Each point is reached from the start by the listed moves, each made 0, 1 or 2 times, or once backwards (-1), plus a little noise. Say if it took an odd or an even number of moves. Then give how often each move was made.

Moves:
(1): [ 4.0 -0.7]
(2): [-3.1  5.2]
Start: [-1.4  2.6]
Points:
[-5.2  3.1] => odd (-1, 0)
[6.8 1.0] => even (2, 0)
[ 5.9 -3.2] => even (1, -1)

Moves:
(1): [-1.8 -1.1 -0.8 -1.1 -2.1 -0.4 -0.1  0.3 -2.6]
(2): [-0.2 -0.2 -1.5 -2.9  0.2  1.4 -0.7 -1.7 -0.6]
(3): [-2.7  2.7  2.1 -1.6 -2.8 -1.4 -0.6 -2.8  2.7]
(4): [ 2.7 -2.6 -0.1  1.6 -1.8 -0.2  0.4 -0.5  0.1]
(5): [-0.4  0.7  0.7  0.5 -0.6  2.4 -1.4  1.6  1.2]
(6): [-0.6  0.1 -3.2 -1.7  1.7 -0.4  0.2  2.6  3.3]
(7): [ 2.1  0.7 -1.3 -0.4  0.2  1.4  3.0  0.7 -1.1]
(8): [ 1.2  2.1 -0.5  2.2 -1.7 -2.0 -2.1  0.7 -0.5]
Start: [ 1.7  0.3  1.7 -1.3  0.1 -4.1 -2.5  1.3  0.9]
Points:
[ -1.3   0.7 -10.2 -15.8  -1.9  -3.7   3.2   0.8   0.7] => even (2, 2, 1, 0, -1, 2, 2, 0)
[  2.5   5.5   5.3  -0.3  -6.3 -11.5  -4.2  -5.8   7.1] => even (-1, 0, 2, 1, -1, 0, 0, 1)
[ 5.4  5.3 -7.9 -0.1  7.7 -9.2 -4.6  9.3  5.1] => even (-1, 0, -1, -1, -1, 2, 0, 2)
[-1.6 -5.8 -3.6 -6.1  0.8 -5.0 -2.7  5.0  6.7] => even (1, 0, 0, 1, 0, 2, -1, -1)
[-6.2  5.2  8.2 -7.9 -8.1 -3.1 -9.7 -9.4  4.0] => odd (0, 2, 2, 0, 1, -1, -1, 0)
